Each point is reached from the start by the listed moves, each made once or not at all, plus a little noise. Say if it took an odd or an even number of moves. Then give how often each move was made.

Moves:
(1): [ 58   9 -42]
(2): [-28  49 -24]
Start: [ 12  27 -41]
Points:
[ 17  18 -45] => even (0, 0)

Moves:
(1): [ 53 -34 -14 -17  16  22  25]
(2): [ 40  50  17   1   3  -4 -19]
(3): [  6 -19  40 -16 -35   5  35]
(4): [11 -3  8 44 -6 19  8]
(5): [ 12   2  20  20  52 -47 -18]
(6): [-16  -4  13 -12  12  31 -19]
Start: [ 14   5   9  33 -19 -11  -9]
Points:
[ 62  47  34  77 -22  10 -15] => even (0, 1, 0, 1, 0, 0)
[ 47  47  58  45  51 -31 -67] => odd (0, 1, 0, 0, 1, 1)
[ 53  56  27  31 -15 -18 -26] => odd (0, 1, 0, 0, 0, 0)
[ 48 -18  82  78  -9 -35  14] => odd (0, 0, 1, 1, 1, 0)
[ 60  40  63  18 -54  -9   5] => even (0, 1, 1, 0, 0, 0)

Moves:
(1): [ 17  -8  13 -16  13  10  36  -2  -8   6   4   6]
(2): [-15  47  15  -8  -8   4 -10   7 -12 -11 -11  14]
(3): [  2  -7  49   7 -40 -11 -16  20  -8  11   2 -19]
(4): [ 17  20 -18  50   0  -5   6  10  11   2 -23   3]
(5): [  1  30   7  11  49 -16 -15 -10  16  -8 -16 -17]
(6): [  8  -3  -3  24  16  44 -28  10 -27   1  -6  -1]
(7): [-23   0  14  26 -18  20  21  -8   8  21   0  -7]
(8): [-11  -7   9 -14  11   9   0  25  31   5  -6   1]
(9): [ 15   3  15  -7 -19  17 -28 -13  24 -29   8   9]
(10): [  1   1  -5   8   6 -12   0 -10   9  47 -27   8]
(11): [10  9 -5 -8  8  2  2  8  3 -1 46  1]
Start: [ 15  -4 -35  12 -18  10 -15   7   8  -2  -3 -28]
Points:
[  0  33  30  -9 -40  70   3  15  51  -7  -9  -4] => odd (1, 1, 0, 0, 0, 0, 1, 1, 1, 0, 0)
[ 52  16 -17  95 -30  29 -52  44  -3  57 -12 -35] => odd (0, 0, 1, 1, 0, 1, 0, 0, 0, 1, 1)
[ 10  66  32  33  24  28 -82  57  18  41 -21 -42] => odd (0, 1, 1, 0, 1, 1, 0, 1, 0, 1, 1)

Moves:
(1): [ 24  -2   8   8 -20  15  -1  -5   5 -18   0  11   6 -29 -23 -23   1  -1
   5]
(2): [  2  19  11  -6 -16  -2 -11 -20   2   6   1   4  12   3  -3   9  -9  -6
 -11]
(3): [-20 -16  15  -6   4  14  -9   9 -10  -4   2 -12   3  -6  -2  15  10   4
   7]
(4): [  1 -10  -6  37  -5  16   0   3 -15  -8  -8   9  14 -10  -6  -1  -2   4
 -13]
(5): [ 12   7   5  13   5 -10  -5  12  -2 -17  21  11  -3  -8  -3   6 -13  17
   0]
(6): [-11  -5 -17 -13  15  28  16   3  11 -33 -12  12   9  18 -10   1 -22   4
   2]
(7): [ -1   0   8   7   2 -10  17   1  -3   4   0  -5  -1  -9  -6   3  -9 -14
   6]
(8): [ -1  13  -7  -2  -9   1 -10  14  -2 -10   5  -8  16  -6  10 -12  12 -13
  -9]
(9): [  8 -17   2  -6   4   5   7   7  21   3  13 -15   1   1  10  -6 -11  -1
  -5]
(10): [16  5 11 -1  2 17 -3 14 -4  8 -7  4  1 -6 10  2  2 -4 -5]
(11): [ -3  -7   6  13  12  -2   6   3 -29  11  24   5  23 -19  14 -29  -1 -17
  10]
(12): [ -5   1  -4   8  -7  -2   5  10   9   2  15  23  -8  11   1  -6   2 -14
  -3]
(13): [ -5  -9   9 -14   4  -6   9   2   9   7 -15   7   9 -12  -3   2   6   7
  -3]
(14): [  5  -7  11  -3  -4  -6  15  -1 -13  -4  -7   1  12  16 -17 -15 -10   1
   1]
(15): [ 19  -9   2   0  -5 -22 -22  -5   0 -19   3   6  -1  -2  29  16  10  -1
   3]
(16): [  9  -7 -16 -13  -8   1  11   0 -22  11  -1   0   9  13 -17  32   4   0
  10]
(17): [ -4   9  12  -2  -3  20  23  -1 -10  -9   1  -5   4   2   3  -2  22  14
   4]
(18): [  6 -14  -6  -1 -23  -8  -5  -1 -12   1   5   6 -10 -21  15   2 -16  25
  15]
Start: [  5  -4  -3  -7  22  -7   1  -5 -16  12   9   1   8   9   7   4  -3   1
  19]
Points:
[  1 -16  16 -13   8  81  44   2 -75 -21 -23  14  73  40 -35  45 -10  17
  13] => even (0, 1, 1, 1, 0, 1, 0, 0, 0, 1, 0, 0, 0, 1, 0, 1, 1, 0)
[ 24 -35  -1 -12  51  15  64  48 -25   9  47  44  49  -2   4  10 -46 -20
  32] => odd (0, 0, 0, 0, 1, 1, 1, 0, 1, 1, 1, 1, 1, 0, 0, 1, 0, 0)
[ 14 -31  -7 -35  32 -11  19  16  20 -35   3   0  42  -1  39   8 -18 -16
  12] => even (0, 0, 0, 0, 0, 1, 1, 1, 1, 0, 0, 0, 1, 0, 1, 0, 0, 0)
[  3 -24  23   8  40  55   2  41 -34 -23  32  20  95 -36  24  -9 -32  -3
  -8] => even (0, 1, 1, 1, 1, 1, 0, 1, 1, 1, 1, 0, 1, 0, 0, 0, 0, 0)
[ 70 -17  10  37 -27  10   1  16 -54   3  53  36  81 -44  27 -11  -6 -66
   6] => odd (1, 1, 0, 1, 0, 0, 1, 1, 1, 1, 1, 1, 0, 0, 1, 1, 0, 0)
[ 57 -51  -5   8 -28  -5  15  20 -23 -24  13  36  67  -8  -8 -10   8 -17
   4] => odd (1, 0, 0, 1, 0, 0, 0, 1, 1, 0, 0, 1, 1, 1, 1, 1, 0, 0)
[ 19 -41   0  27  40  35  92  22 -76 -30  39  15  77  13 -24  -5 -46  10
  36] => odd (0, 0, 0, 1, 1, 1, 1, 0, 1, 0, 1, 0, 0, 1, 0, 1, 1, 0)
[ 59 -67  30  -9 -40  41  15  30 -67 -30  -1   5  73 -50  18  14  24  35
  28] => even (1, 0, 1, 1, 0, 0, 0, 1, 1, 1, 0, 0, 1, 1, 1, 1, 1, 1)
[ 24  28  22  -9   2  13  26  29 -64  22  53  43  71 -13  20   6  21 -15
  12] => odd (0, 1, 0, 0, 1, 0, 0, 1, 0, 1, 1, 1, 1, 0, 0, 1, 1, 0)

Moves:
(1): [  1  -7   7   2 -19   3  -5  11  -3  -2  -4   0   2  -4  -3  -3  -6  -7
 -17  -8  -7  -9  28  -9  -3  -1  -1]
(2): [ 10  10   2  -9  17   0   2   8  -1  -6 -14  16 -15  12   1   5   1  -1
  -9   1  11  -7 -21 -13 -11   4  12]
(3): [ -2   5  13   3   9  -8   1  -6 -12  -2   3  -1   0   6  -5  -3   4  -8
   3   8  -4  -3  -3   5  11   4   3]
(4): [  0   8  -9  -1   4  -3 -11  17 -10 -14  15   9   5  -6  11   0   1   3
   7 -11 -10  -5  -3   4   5   5  -2]
(5): [ -2 -20  -1   2   3  17   1   7   4  -5   4  11  -3 -10  -2   8  -4   1
  -2  -1  -3   5 -11   2 -15  -6   3]
(6): [ 13 -10  12  -4   0   0   9   8   2   0  -5   0   9  -9  10  -1  21   4
  19 -13  -1  -2   1   0   9  12  18]
(7): [-15  10  11   4   1 -12   9 -16   0  -4  -6   0  -1   3   7 -13   0  -1
  10   6  11  -5  -1 -10   8  -1  25]
(8): [ -3  16   6   0  -8   2  -2  -5   1 -18   0   8   4  13   3   2   0  -9
  -9   8   1   8   7   2   0  27   4]
(9): [  5   4  -6  14   8  -8   5   1  -4  -6   5  15   7 -17  -9 -10   5 -13
  -4 -16  19  -1   9  -1  -2  13 -14]
(10): [ -8   0  -5 -12  -5 -13  -5   8  -4  -4  -7 -14 -23   2 -11  -9   3  13
   4 -16  -2   1   3 -10  -4   2  -2]
(11): [ 11   6 -16 -10   8   1  -1  -3   2  -9 -17  -3   9  12  12  -7  -1  -8
 -19  13  -1  -2  11  -8  -9   1 -17]
(12): [-10  10   3  -2   0  -2  23   9  -8  -4   7  20 -12 -20 -15  -6  -8  -5
  -4   0  13   1  -6   9 -10  -8  -3]
(13): [ -9   0  -4   8   1   1 -13   0 -12  -3  11  -8  -1  -3  -9  -7  -7 -12
   6  10  -6  -2  -1 -17   0  -3  -9]
(14): [-16  -5   2  -3   3  -3   5  -1   8  -3 -16  -6  -9  -5 -12  23  -4   2
   0  15 -13  -8 -13  16   0   5  -8]
(15): [-10  -5   6   6  -7 -14   1  -8 -10  -6   1  -3   5 -11  -5  12 -22  -4
   2 -10 -13   8   8   7   3  11 -15]
(16): [ -6  -7   1  -1 -19  12   6  -4   1   5   4   4 -12 -12  13  -4  23  12
  -2  -8  12  13   1 -13  -4 -10  -5]
(17): [ -7  12   2   0  -2 -11  -2   3  13  10  -1  -1  -7   0   1   5  17 -10
 -17  -2   8  22  -9 -10   6   4  -7]
(18): [ -5  10  -8  -7  -7  -1  13  -1  10  -5  11 -10  13   5   9   3  11   8
 -12  -6  -9   0   2  -6   9  -6 -15]
(19): [ -7  10  -7   8  15 -11   2  33 -24   1  -4 -11   0  13 -10  -8   7  16
  22 -21 -17   4   1  -1   3   6 -13]
(20): [-12  11   8 -11 -21  -9 -14   5   5  -4  -3  17 -18 -27 -28  16   7   4
 -16 -16   1  -3  21 -15 -14   2   0]
(21): [ -8  -7  -4  -7  -7   6   4  12  -4   3   6   8  -2   4  10  -4  -6  -5
   5  11 -10  -4   9  -7   1   5  16]
(22): [ 16  -4   7  12 -13 -11 -14  -7 -11  15   2   8  11  -7  -8  -9   9  -1
  -9  -4   9   1   1   6  -1   1  -1]
(23): [  4   6  24  -3   4   2   0  14  -3   4  10   6   4   3   1   3   9 -17
   0 -16   8  -6   7   8 -12  30  10]
(24): [ -7   3  -2   7  -8 -12  10 -12  23 -24  24   5  -7 -10  18  -5   1  -4
   5  -1  -9  14   3  -5 -12   1  -9]
Start: [ -9   9  -3  -1   2 -16 -15   1  -3   1 -15  -2  -1  -2   3  -1   0  -1
 -17 -14 -16  10 -26  16   3   4   1]
Points:
[-49  45  -2  15 -48 -89 -13 -20  16 -47  10  28   5 -87  12   2  60 -21
 -48 -56 -18  38   4 -35   2  38 -56] => even (0, 0, 0, 1, 0, 1, 1, 0, 1, 0, 1, 0, 1, 1, 1, 1, 1, 1, 0, 1, 0, 1, 0, 1)
[-47  85  -8 -10  -5 -68  19  59 -25 -74  13  34  -5  12  27 -10  -2 -33
 -62 -31 -63  39   1 -18  -6  56 -49] => odd (1, 1, 1, 1, 0, 0, 0, 1, 0, 0, 1, 1, 0, 0, 1, 0, 1, 1, 1, 0, 1, 0, 0, 1)
[ -8  66  43 -20  27 -37   8  39 -27 -69 -17  95 -13 -42 -11  -5  35 -53
 -42 -51  28  -9 -15  -1 -34  86  39] => even (0, 1, 1, 1, 1, 1, 1, 1, 1, 0, 1, 1, 0, 0, 0, 0, 0, 0, 0, 1, 0, 0, 1, 0)
[-41  59 -11   6   4 -60   5  18 -10 -47  19 -21   8  -1  59 -43  75  -2
   5 -36 -43  44 -24 -46  28  16 -34] => odd (0, 0, 1, 1, 0, 1, 1, 0, 0, 0, 1, 0, 1, 0, 0, 1, 1, 1, 1, 0, 0, 0, 0, 1)
[-72  59  26 -36 -48 -43   2  51   8 -64  12  41 -63 -32 -34  16  -1 -36
 -64 -31 -37  -4  14 -31 -57  61  -5] => even (1, 1, 0, 0, 0, 0, 0, 1, 0, 1, 0, 1, 1, 1, 0, 0, 0, 1, 0, 1, 1, 0, 1, 1)
[-41  33  13  10 -10 -60  -7 -22  -2 -47  12   0   0 -31  55 -26  36 -30
  -2 -21 -30  48 -19 -29  18  26 -13] => even (0, 0, 1, 1, 0, 1, 1, 0, 0, 0, 1, 0, 1, 0, 1, 1, 1, 0, 0, 0, 0, 0, 0, 1)
[-57  17  12 -27 -14 -29   1  78 -20 -39  23  47 -29 -83 -42  16  28 -17
 -15 -72 -28 -14  -9  -1 -28  53  -6] => even (0, 0, 0, 1, 1, 1, 0, 0, 1, 1, 0, 1, 1, 1, 0, 0, 0, 1, 0, 1, 1, 0, 1, 0)

Moves:
(1): [  8   0   0  -6  -8   3   0  -2   1  -1   0   6  -4   3  -5   4  -4   2
   4  -9  -4  -6  -5   1 -12   5]
(2): [  4   8   9  -2   9   2   7   2  -3   1  -8  -3  11   6  -9  -1   4   8
   6   6   2 -10   1  -1  -1  -1]
(3): [  0 -13  18   9   2   1 -13  -2   2   1  -3   2   3  -8  12  -9   4  -9
   6   7 -10   1   7   3   0  -1]
(4): [  3   9  -1  26  15  10  -7   4   9   7  -5 -19  -1 -11  -5  11   3   5
   9   5   0   4   6  -5   4   0]
(5): [ -1  -6   4   9  18  -9   2 -11  -8  10  11  -6   8   5  -1 -14  -1  -7
 -10   1   6   1   1  -2  -5   2]
(6): [-1 -9  0 -1  2  6 -6 -9 -2 10 -2 -8  7 -6 -8  9 -2  7 -2  8  0  5 -1 -3
  6 -3]
(7): [-4 -5  7  2  4  6 14  1 -5  0 -5 -5  0  0  0 -9 -6  1 -1 -5  4 12 13  9
  3 -2]
(8): [  3 -10   0  -3  -2   1   0  16   1   0  -1   0  -5   2 -12   7  -2   0
  -6  -2  -7  -4 -17  -7   2  -3]
(9): [  8  -3  -4  -9  10  -1  -3   3   3   2   0  -1   5   0   7   5  -6 -12
   0  -1   3  -3   1   2  -5  -4]
(10): [ -2  10  -8   5  -7  -4  -7   0   4  15 -12  -5   1  -8  13 -12 -11   2
   3  -8  -5  -4   0   4  -6  -6]
(11): [-5  6  4  2  3  2  8  2 13  2 16  2 14  4 -3  8 -1  4 13  0 -2 -4 -6  0
  2  0]
(12): [  0  -5  11   8  -1  -3   5  -5  12  -1 -13   4   1  14   7   0   3 -11
  -5   4   3   0  -7  -6   8   7]
(13): [  5  -5  -2  -1  -4 -14  -3  -2  17 -10  -6   7  18   2  -9   5  11   3
  -7   0  -3   8  -9  -1  -7  -1]
(14): [-8  0 -2  7 -3  0  5  2  3 -7 -1 -5  2 19  2 -1 10  6  4 -1 -2 -2  5 -4
 -6  1]
(15): [ 1 -7  3 14  5  8 -3  3 -2  8 11  5 13 -2 13 -2  4 -2 -8 12  9  1  1 -2
 -4 -2]
(16): [ -9   7   8  10  -3  -1   1   1  -7   2   0 -10   5   3  -3   4   4  -1
  -3  -3   0   2   7   6   4   2]
(17): [ -8   0   4   2   3   2  -1 -10  -1  11   3   2  -6  -1  10  -6   6 -11
 -11   0  -4   2   9   3   4 -17]
(18): [-5 -4  6  1 14 -2  1 -4 -6  1 -6  4 -1 -3 10  8  5  9  1  0 -3 10  1 -2
 -4 -2]
(19): [ -4  -9  -9  -2   2  -5  11   4  -5  12   1   6   1  -6 -11   4  -2  -6
  10  -1   1   2   6   3   2   7]
(20): [ -2  -1   6  -3  -9  -8   9   1   5   0   3  -4  -3   1   0   3  -1   5
  -3  15  -5   3   1 -13   1   2]
(21): [  0  -2   5   4 -13  -7 -10  -5   6   5   7   9 -15   3  -4  -4  -4   3
   7  -8  18   3   4  -4   2  -6]
(22): [ 7  9  0  8  3  1 -4 -2 -4 -4 -3  4  4 14  2 -4 -3 -3  0  4 -7 10  1  1
  1 -1]
(23): [-1  4 -5  1 -1 -4 -3  3  1 -3  8  7 -3  4  0  0 -6  4 -3 -7 -1 -9 13 -8
  3  2]
(24): [ 0 -3 -2  1 -2 -5  3  1 -1 -3 -4  4 -3  7 -1  5  1  7 -7  4 -4 -2 -2 13
  1  5]
Start: [  9   2   0  18  -8  -9  -2  22 -10  11  -4   9  -7   0   4   8   1   5
  -4   1   4  -8   7  -4 -10  -5]
Points:
[-11 -32  27  95   7 -46  -9  32   6  52  -6  -2  16   4  10  15  21  23
  -8  22  -3  16  15 -16 -26  -9] => even (0, 0, 1, 1, 1, 0, 0, 1, 0, 1, 0, 0, 1, 1, 1, 1, 0, 1, 1, 1, 1, 0, 0, 1)
[-13 -16  36  45  -1 -38  23  -9 -13  58  -4   5   0  25 -15  11  10   0
 -20  26  22  -2  26  -8  13  -7] => even (0, 1, 0, 0, 1, 1, 0, 0, 0, 0, 0, 1, 0, 0, 0, 1, 1, 0, 1, 1, 1, 0, 0, 1)
[  7  12  10  69  29 -25  22  29  25  32   7 -13  56  26  12   6   3  27
  -8  21   6 -13  30 -11 -29 -12] => odd (0, 1, 0, 1, 1, 0, 1, 0, 1, 1, 1, 0, 1, 1, 1, 0, 0, 0, 0, 1, 0, 0, 1, 1)
